Rows are points. To make a cloud, some directions were put in groups of two or more. Within a group, all points are equally far from the middle, so they leave a hole (a ring in 2 directions, a hollow ball in 3). The other directions are filled evenly. Then the cloud was stretched, turned, moved and blurred a little. How many holes are there, and how many directions does each take, smallest first?
In the rows, 100 means zero.

Cloud (22 x 3):
103; 36; 57
115; 95; 13
72; 70; 109
106; 72; 146
26; 98; 153
122; 33; 92
103; 48; 122
71; 120; 152
114; 23; 86
47; 75; 68
81; 58; 148
63; 53; 91
72; 74; 110
100; 66; 129
122; 96; 28
154; 77; 79
71; 41; 88
126; 59; 45
31; 101; 171
54; 77; 102
85; 62; 43
66; 99; 139
Holes: 0

Cloud (30 x 4):
140; 150; 115; 132
63; 83; 145; 46
83; 83; 55; 168
141; 81; 41; 76
63; 158; 131; 65
144; 147; 83; 135
115; 120; 91; 23
89; 71; 96; 76
14; 95; 85; 90
81; 132; 141; 50
118; 93; 88; 150
155; 69; 164; 118
51; 143; 49; 68
110; 13; 129; 138
130; 156; 105; 114
48; 168; 96; 105
162; 128; 62; 115
134; 144; 128; 30
111; 27; 108; 83
101; 151; 57; 104
89; 46; 96; 186
75; 122; 149; 81
107; 116; 74; 94
50; 99; 140; 99
176; 114; 124; 112
120; 193; 76; 73
97; 113; 105; 181
122; 124; 119; 168
150; 150; 86; 82
81; 148; 107; 121
Holes: 0

Cloud (55 x 6):
116; 80; 82; 108; 37; 100
63; 71; 116; 112; 170; 109
96; 95; 99; 173; 57; 106
172; 87; 99; 88; 126; 113
143; 62; 50; 125; 66; 53
78; 71; 106; 96; 124; 55
87; 104; 78; 132; 116; 79
176; 120; 98; 68; 109; 101
99; 142; 112; 87; 48; 121
146; 68; 92; 90; 100; 88
111; 122; 94; 44; 131; 88
125; 55; 79; 106; 138; 95
152; 45; 122; 107; 67; 77
125; 98; 130; 79; 66; 80
195; 104; 147; 88; 127; 105
103; 45; 88; 100; 115; 104
135; 98; 170; 88; 122; 109
125; 88; 51; 88; 89; 121
170; 71; 78; 73; 90; 94
141; 88; 62; 54; 68; 99
117; 114; 58; 172; 112; 91
130; 71; 76; 108; 52; 85
113; 80; 136; 81; 91; 52
123; 81; 159; 50; 67; 128
99; 102; 89; 104; 44; 100
148; 48; 87; 120; 120; 108
92; 115; 143; 111; 116; 103
87; 148; 88; 79; 90; 105
93; 100; 86; 155; 76; 88
96; 83; 101; 118; 78; 61
108; 74; 88; 22; 128; 68
84; 137; 58; 143; 111; 100
137; 88; 79; 103; 108; 105
94; 125; 124; 91; 41; 120
177; 46; 119; 96; 126; 74
189; 93; 104; 117; 123; 81
79; 88; 150; 99; 78; 85
99; 111; 58; 126; 129; 46
170; 75; 105; 122; 41; 63
161; 66; 106; 93; 56; 112
113; 89; 72; 54; 101; 131
153; 78; 147; 119; 134; 95
82; 72; 75; 100; 105; 105
119; 73; 107; 94; 161; 98
109; 101; 97; 133; 71; 114
119; 77; 113; 84; 79; 79
145; 105; 87; 69; 44; 100
81; 73; 90; 75; 109; 119
184; 69; 149; 116; 130; 75
171; 104; 34; 56; 83; 99
77; 85; 61; 115; 46; 87
80; 103; 125; 133; 114; 61
79; 58; 133; 102; 73; 103
112; 95; 122; 23; 124; 92
109; 80; 82; 96; 99; 40
Holes: 0

Cloud:
120; 118; 57; 178; 113; 114; 110; 101; 105
70; 95; 131; 195; 69; 117; 127; 89; 131
29; 56; 129; 105; 72; 70; 107; 94; 96
139; 100; 134; 85; 100; 92; 142; 159; 76
107; 76; 93; 117; 82; 100; 103; 125; 145
85; 97; 68; 86; 113; 96; 109; 141; 117
109; 94; 71; 94; 108; 95; 124; 146; 85
84; 88; 107; 136; 95; 81; 84; 49; 79
102; 70; 104; 120; 107; 55; 60; 164; 103
79; 95; 105; 119; 89; 80; 158; 82; 144
102; 90; 148; 127; 128; 85; 122; 51; 72
96; 125; 83; 144; 86; 41; 142; 85; 87
69; 115; 118; 55; 127; 116; 164; 78; 92
75; 113; 79; 52; 102; 88; 95; 71; 124
69; 102; 76; 159; 60; 75; 93; 104; 93
52; 132; 108; 133; 57; 121; 106; 72; 45
132; 129; 123; 102; 117; 119; 108; 89; 152
150; 89; 112; 82; 126; 125; 132; 139; 107
99; 136; 68; 54; 97; 126; 98; 141; 92
121; 115; 87; 152; 117; 69; 126; 96; 138
93; 123; 101; 148; 127; 114; 87; 82; 116
79; 97; 79; 148; 118; 110; 123; 140; 119
74; 77; 67; 78; 77; 71; 115; 109; 114
89; 121; 105; 78; 97; 152; 108; 101; 69
105; 66; 113; 46; 116; 52; 123; 159; 95
96; 107; 119; 79; 145; 94; 115; 96; 67
114; 117; 90; 97; 111; 117; 110; 143; 75
105; 95; 95; 164; 108; 137; 112; 116; 89
88; 134; 82; 135; 100; 69; 63; 62; 99
96; 143; 88; 110; 117; 103; 51; 104; 83
98; 111; 97; 91; 130; 88; 101; 130; 89
69; 117; 108; 122; 79; 101; 106; 116; 127
83; 91; 92; 75; 82; 114; 85; 115; 65
101; 99; 156; 158; 101; 82; 128; 94; 120
88; 100; 109; 94; 145; 74; 118; 105; 50
84; 85; 102; 103; 137; 114; 135; 123; 44
123; 110; 90; 91; 130; 34; 92; 144; 94
72; 122; 86; 93; 130; 147; 81; 100; 103
43; 101; 81; 108; 103; 79; 115; 94; 110
82; 79; 129; 78; 82; 31; 96; 93; 113
71; 54; 65; 138; 55; 91; 110; 110; 61
91; 87; 132; 144; 87; 124; 129; 132; 128
95; 94; 97; 81; 136; 118; 78; 120; 108
117; 80; 142; 81; 129; 58; 113; 122; 76
69; 72; 171; 94; 134; 114; 106; 107; 127
63; 36; 105; 86; 67; 64; 123; 102; 112
104; 55; 119; 52; 136; 78; 121; 97; 104
75; 110; 121; 90; 83; 97; 124; 41; 79
56; 66; 170; 86; 86; 108; 153; 107; 84
128; 155; 103; 109; 132; 87; 136; 118; 70
102; 96; 80; 86; 113; 73; 127; 74; 133
88; 94; 146; 105; 120; 41; 143; 119; 73
64; 119; 68; 77; 94; 130; 107; 144; 125
147; 102; 141; 81; 132; 81; 91; 132; 152
77; 88; 122; 80; 88; 69; 100; 95; 94
97; 89; 123; 132; 79; 142; 116; 86; 115
92; 53; 136; 123; 87; 131; 148; 105; 93
128; 140; 98; 87; 96; 70; 96; 108; 58
88; 62; 99; 126; 103; 102; 147; 116; 111
39; 110; 127; 124; 55; 116; 106; 95; 90
51; 73; 99; 131; 65; 85; 119; 79; 52
50; 54; 167; 129; 69; 113; 137; 47; 117
81; 79; 138; 129; 112; 38; 106; 90; 98
108; 136; 124; 78; 113; 104; 131; 95; 73
85; 129; 109; 133; 83; 60; 94; 149; 92
128; 95; 149; 120; 121; 66; 119; 157; 91
81; 94; 56; 67; 115; 111; 93; 113; 92
62; 83; 115; 143; 116; 131; 125; 82; 96
85; 138; 59; 83; 116; 134; 86; 110; 91
100; 43; 120; 114; 87; 107; 136; 94; 139
109; 112; 112; 124; 138; 45; 94; 116; 81
93; 59; 146; 163; 100; 27; 109; 98; 112
75; 104; 120; 84; 151; 59; 99; 121; 130
79; 107; 49; 139; 97; 136; 144; 99; 68
107; 53; 113; 97; 123; 122; 93; 165; 96
67; 118; 112; 105; 95; 139; 148; 71; 119
114; 110; 107; 167; 135; 86; 100; 170; 112
96; 56; 104; 85; 118; 99; 104; 160; 63
139; 100; 118; 111; 145; 55; 117; 92; 115
90; 50; 98; 83; 94; 83; 112; 110; 113
71; 85; 98; 55; 121; 106; 120; 136; 122
115; 116; 91; 113; 163; 52; 81; 151; 129
156; 97; 94; 99; 116; 48; 109; 124; 125
97; 95; 124; 130; 101; 119; 123; 62; 78
70; 105; 97; 98; 126; 70; 80; 115; 118
50; 74; 152; 91; 117; 103; 103; 95; 81
84; 81; 98; 143; 79; 146; 129; 147; 58
108; 84; 90; 53; 150; 110; 125; 102; 97
91; 93; 55; 40; 143; 88; 98; 105; 80
107; 66; 137; 119; 110; 22; 113; 120; 93
120; 107; 126; 122; 115; 85; 133; 55; 96
68; 94; 169; 115; 103; 123; 156; 91; 120
82; 93; 104; 90; 156; 100; 130; 99; 49
92; 133; 108; 97; 159; 76; 131; 97; 62
87; 105; 107; 98; 137; 45; 119; 73; 114
58; 103; 135; 164; 69; 47; 73; 62; 106
86; 98; 126; 109; 89; 88; 106; 88; 136
131; 90; 126; 97; 135; 61; 97; 148; 55
81; 109; 75; 102; 135; 57; 77; 162; 94
55; 63; 176; 116; 110; 125; 100; 106; 105
108; 41; 149; 99; 116; 54; 110; 115; 129
106; 56; 135; 77; 121; 100; 137; 128; 98
110; 72; 105; 93; 124; 76; 94; 135; 82
127; 121; 102; 96; 177; 73; 128; 112; 79
147; 92; 77; 123; 140; 94; 99; 117; 86
35; 77; 103; 139; 99; 43; 112; 72; 106
105; 129; 54; 74; 122; 46; 66; 112; 114
Holes: 0

Cloud, 101 rows:
88; 106; 63; 84; 148; 137; 123; 116; 136
101; 90; 185; 60; 92; 133; 123; 83; 119
147; 63; 151; 84; 85; 184; 141; 103; 94
139; 134; 90; 80; 146; 107; 148; 88; 114
146; 109; 150; 71; 166; 86; 105; 144; 79
73; 88; 85; 76; 158; 76; 125; 117; 95
126; 145; 109; 60; 107; 87; 123; 104; 76
94; 57; 110; 108; 50; 134; 59; 140; 75
92; 110; 143; 116; 123; 77; 101; 59; 88
61; 78; 52; 71; 128; 87; 110; 92; 99
137; 84; 159; 109; 102; 80; 90; 81; 81
65; 68; 60; 109; 66; 76; 109; 97; 123
76; 71; 65; 112; 111; 89; 187; 113; 113
111; 68; 86; 59; 78; 153; 134; 117; 111
59; 116; 169; 91; 60; 121; 105; 84; 107
60; 132; 105; 45; 116; 132; 69; 93; 81
101; 155; 122; 146; 126; 52; 120; 146; 71
84; 148; 109; 49; 163; 75; 117; 105; 116
145; 112; 91; 84; 88; 90; 131; 84; 96
77; 101; 67; 55; 142; 106; 111; 109; 129
61; 142; 119; 110; 101; 70; 110; 61; 82
162; 81; 105; 135; 137; 114; 134; 125; 56
93; 120; 87; 134; 83; 98; 102; 171; 86
101; 119; 88; 85; 62; 91; 155; 137; 51
79; 107; 147; 51; 97; 107; 57; 52; 83
54; 125; 79; 79; 161; 67; 103; 98; 113
112; 30; 150; 92; 46; 95; 80; 116; 107
166; 86; 195; 82; 87; 134; 116; 124; 110
103; 61; 173; 95; 17; 111; 77; 143; 82
64; 132; 106; 129; 84; 120; 115; 77; 133
157; 122; 108; 92; 155; 114; 98; 119; 77
89; 165; 115; 118; 59; 79; 125; 145; 84
102; 97; 80; 78; 67; 35; 124; 136; 84
139; 118; 154; 88; 65; 152; 66; 118; 84
75; 88; 48; 59; 127; 121; 109; 92; 129
58; 114; 62; 77; 103; 84; 111; 53; 122
144; 73; 149; 103; 104; 54; 151; 136; 76
79; 53; 41; 72; 124; 122; 101; 76; 83
106; 132; 94; 28; 130; 104; 111; 90; 97
64; 134; 65; 82; 148; 134; 101; 107; 83
139; 100; 114; 67; 81; 86; 152; 93; 94
55; 76; 120; 95; 53; 117; 68; 131; 97
99; 128; 61; 133; 76; 112; 108; 151; 88
100; 75; 93; 103; 78; 32; 116; 143; 77
109; 121; 87; 125; 130; 45; 129; 163; 67
91; 91; 87; 67; 159; 119; 108; 121; 129
98; 38; 116; 113; 49; 152; 69; 104; 65
87; 141; 154; 63; 146; 120; 97; 79; 78
40; 98; 97; 84; 69; 106; 126; 113; 119
156; 96; 182; 101; 124; 168; 127; 138; 93
140; 116; 97; 75; 112; 104; 157; 76; 82
139; 83; 157; 131; 101; 104; 93; 100; 59
90; 51; 72; 53; 105; 130; 104; 66; 74
92; 164; 139; 86; 60; 83; 158; 140; 68
176; 79; 171; 101; 83; 158; 113; 115; 108
91; 69; 137; 140; 67; 154; 120; 72; 85
111; 82; 104; 107; 141; 124; 143; 34; 107
140; 129; 105; 117; 151; 114; 170; 115; 127
112; 109; 110; 95; 178; 118; 137; 89; 128
129; 70; 105; 100; 54; 143; 145; 152; 77
150; 63; 150; 105; 92; 179; 147; 122; 76
115; 149; 151; 79; 97; 111; 70; 168; 83
79; 50; 132; 141; 55; 128; 118; 105; 90
133; 101; 154; 120; 123; 122; 58; 149; 70
161; 79; 170; 123; 99; 133; 105; 135; 52
124; 119; 172; 125; 126; 111; 175; 148; 106
84; 157; 73; 86; 100; 117; 146; 138; 78
78; 103; 119; 67; 102; 124; 117; 165; 71
108; 105; 123; 106; 95; 79; 93; 55; 97
103; 115; 129; 45; 138; 130; 92; 50; 90
134; 89; 101; 112; 142; 85; 75; 118; 108
150; 119; 167; 65; 153; 88; 120; 116; 97
117; 130; 129; 51; 166; 83; 110; 139; 118
98; 97; 64; 178; 141; 94; 121; 99; 72
127; 130; 150; 100; 82; 64; 119; 102; 64
94; 87; 110; 118; 107; 148; 45; 133; 116
170; 80; 147; 107; 126; 106; 110; 108; 65
79; 94; 110; 109; 90; 80; 72; 148; 131
117; 147; 133; 112; 116; 97; 85; 153; 75
81; 96; 136; 84; 159; 108; 82; 107; 137
116; 114; 80; 75; 97; 73; 78; 112; 112
98; 102; 67; 145; 157; 93; 114; 60; 121
35; 102; 80; 119; 67; 64; 122; 122; 128
125; 60; 129; 137; 123; 91; 93; 115; 119
79; 67; 112; 157; 123; 113; 141; 107; 122
138; 82; 130; 137; 98; 45; 159; 117; 70
120; 78; 156; 145; 107; 74; 109; 144; 119
121; 118; 115; 149; 132; 55; 131; 148; 63
99; 155; 95; 99; 71; 90; 114; 144; 72
64; 78; 51; 110; 88; 46; 105; 104; 100
105; 116; 86; 106; 90; 113; 127; 181; 76
79; 84; 104; 129; 139; 137; 94; 114; 132
134; 126; 134; 97; 147; 170; 127; 99; 73
115; 130; 72; 112; 188; 111; 157; 98; 82
85; 150; 91; 114; 100; 72; 85; 107; 81
54; 134; 85; 93; 148; 121; 95; 115; 83
73; 83; 125; 144; 44; 106; 128; 87; 66
57; 75; 45; 82; 96; 94; 116; 77; 123
129; 132; 147; 108; 106; 84; 174; 110; 53
118; 74; 114; 82; 42; 105; 83; 127; 49
127; 75; 86; 99; 116; 63; 107; 152; 96
Holes: 3 (2, 2, 3)

Cloud:
68; 129; 101; 122; 165; 98; 96; 128; 42
42; 90; 104; 85; 81; 143; 189; 121; 53
106; 44; 77; 69; 94; 69; 106; 112; 76
91; 89; 71; 148; 110; 53; 162; 102; 65
98; 71; 82; 132; 151; 104; 135; 110; 54
42; 111; 98; 72; 115; 60; 114; 121; 97
125; 54; 72; 109; 96; 58; 97; 63; 43
123; 92; 150; 96; 82; 92; 65; 73; 52
87; 61; 77; 173; 121; 80; 137; 129; 108
139; 109; 92; 122; 71; 103; 104; 113; 119
127; 118; 44; 127; 81; 111; 138; 94; 90
27; 89; 86; 60; 96; 173; 111; 113; 102
121; 68; 111; 79; 124; 89; 161; 105; 100
11; 108; 68; 106; 87; 99; 98; 160; 104
36; 82; 126; 160; 88; 115; 147; 132; 94
89; 88; 91; 121; 105; 186; 61; 84; 59
121; 63; 99; 93; 110; 86; 80; 115; 43
59; 145; 142; 154; 157; 111; 93; 110; 79
138; 77; 112; 102; 36; 102; 115; 63; 75
95; 69; 147; 66; 108; 59; 114; 100; 96
87; 65; 89; 144; 84; 133; 77; 97; 70
104; 124; 29; 150; 105; 107; 47; 119; 89
85; 88; 88; 79; 167; 116; 119; 137; 34
82; 86; 126; 105; 185; 102; 93; 84; 47
74; 89; 103; 75; 131; 102; 114; 143; 84
71; 56; 127; 73; 115; 57; 97; 122; 55
98; 134; 157; 123; 134; 117; 148; 144; 80
117; 111; 114; 108; 108; 115; 133; 160; 51
55; 107; 78; 104; 90; 137; 103; 146; 94
50; 76; 122; 79; 69; 136; 133; 89; 71
64; 142; 66; 97; 128; 160; 97; 66; 81
74; 107; 124; 143; 117; 143; 155; 107; 66
132; 101; 167; 108; 151; 120; 133; 100; 67
64; 100; 181; 97; 128; 73; 101; 106; 137
151; 93; 113; 85; 106; 112; 79; 70; 77
92; 108; 137; 76; 125; 109; 88; 78; 135
94; 86; 45; 146; 52; 116; 151; 131; 90
86; 136; 86; 118; 87; 123; 137; 103; 97
135; 81; 93; 145; 112; 71; 110; 117; 132
140; 80; 95; 93; 120; 124; 138; 88; 76
82; 136; 76; 142; 132; 66; 74; 75; 99
60; 78; 60; 112; 109; 63; 81; 96; 94
111; 141; 111; 126; 43; 117; 55; 86; 122
90; 98; 160; 142; 78; 129; 141; 97; 40
67; 117; 132; 119; 104; 177; 83; 149; 68
87; 103; 110; 131; 152; 157; 130; 61; 40
93; 55; 96; 88; 92; 83; 122; 95; 49
112; 68; 89; 164; 77; 141; 141; 122; 102
130; 78; 112; 137; 80; 67; 98; 80; 22
87; 79; 106; 84; 146; 74; 114; 89; 48
89; 80; 150; 126; 82; 95; 163; 99; 109
120; 141; 145; 109; 60; 120; 184; 142; 97
87; 95; 149; 40; 91; 130; 80; 98; 117
54; 78; 118; 97; 109; 112; 115; 118; 52
119; 60; 95; 51; 112; 82; 93; 94; 46
171; 85; 85; 105; 84; 113; 112; 84; 33
132; 54; 55; 92; 92; 75; 120; 117; 73
146; 47; 104; 85; 58; 65; 102; 67; 84
81; 108; 113; 109; 58; 136; 80; 120; 147
41; 133; 113; 76; 133; 142; 103; 109; 137
81; 104; 86; 117; 90; 76; 99; 47; 155
129; 145; 155; 107; 126; 134; 54; 129; 76
120; 135; 126; 112; 60; 100; 80; 75; 64
102; 96; 112; 125; 123; 84; 100; 44; 114
41; 102; 83; 75; 46; 115; 105; 91; 80
144; 98; 51; 129; 108; 66; 81; 88; 84
33; 91; 66; 44; 57; 135; 110; 102; 61
107; 66; 90; 128; 174; 83; 75; 67; 62
143; 93; 140; 95; 186; 97; 111; 137; 94
77; 123; 100; 81; 149; 108; 91; 102; 67
88; 107; 48; 130; 154; 114; 147; 163; 71
89; 97; 122; 132; 131; 100; 120; 117; 71
133; 158; 96; 129; 93; 97; 135; 97; 80
60; 66; 116; 97; 159; 81; 125; 114; 106
86; 112; 72; 91; 35; 150; 177; 111; 39
85; 110; 93; 97; 80; 90; 89; 135; 37
78; 64; 48; 93; 135; 97; 86; 94; 48
47; 138; 143; 116; 86; 109; 134; 124; 85
115; 108; 45; 76; 96; 92; 112; 99; 41
129; 96; 81; 121; 121; 122; 87; 109; 92
131; 71; 111; 122; 68; 94; 86; 98; 133
27; 88; 89; 91; 57; 116; 122; 109; 79
95; 55; 81; 76; 100; 88; 63; 142; 93
122; 18; 92; 85; 87; 51; 73; 87; 122
49; 60; 86; 137; 5; 98; 106; 108; 95
70; 94; 35; 164; 103; 84; 166; 109; 77
62; 73; 126; 79; 160; 106; 95; 87; 25
114; 111; 62; 55; 117; 105; 127; 101; 77
91; 57; 92; 129; 48; 110; 130; 88; 76
47; 79; 73; 123; 65; 58; 96; 92; 89
48; 138; 103; 109; 128; 169; 142; 133; 74
98; 85; 148; 165; 129; 106; 146; 125; 111
22; 130; 101; 103; 135; 120; 114; 115; 106
61; 123; 172; 82; 120; 109; 123; 78; 99
20; 102; 82; 103; 79; 111; 141; 94; 79
77; 106; 66; 129; 143; 92; 162; 106; 64
91; 60; 58; 86; 76; 114; 140; 136; 49
102; 72; 56; 143; 68; 146; 105; 113; 57
109; 124; 135; 116; 148; 130; 133; 45; 70
157; 72; 104; 94; 94; 67; 146; 116; 42
86; 106; 99; 128; 95; 82; 103; 124; 84
Holes: 0
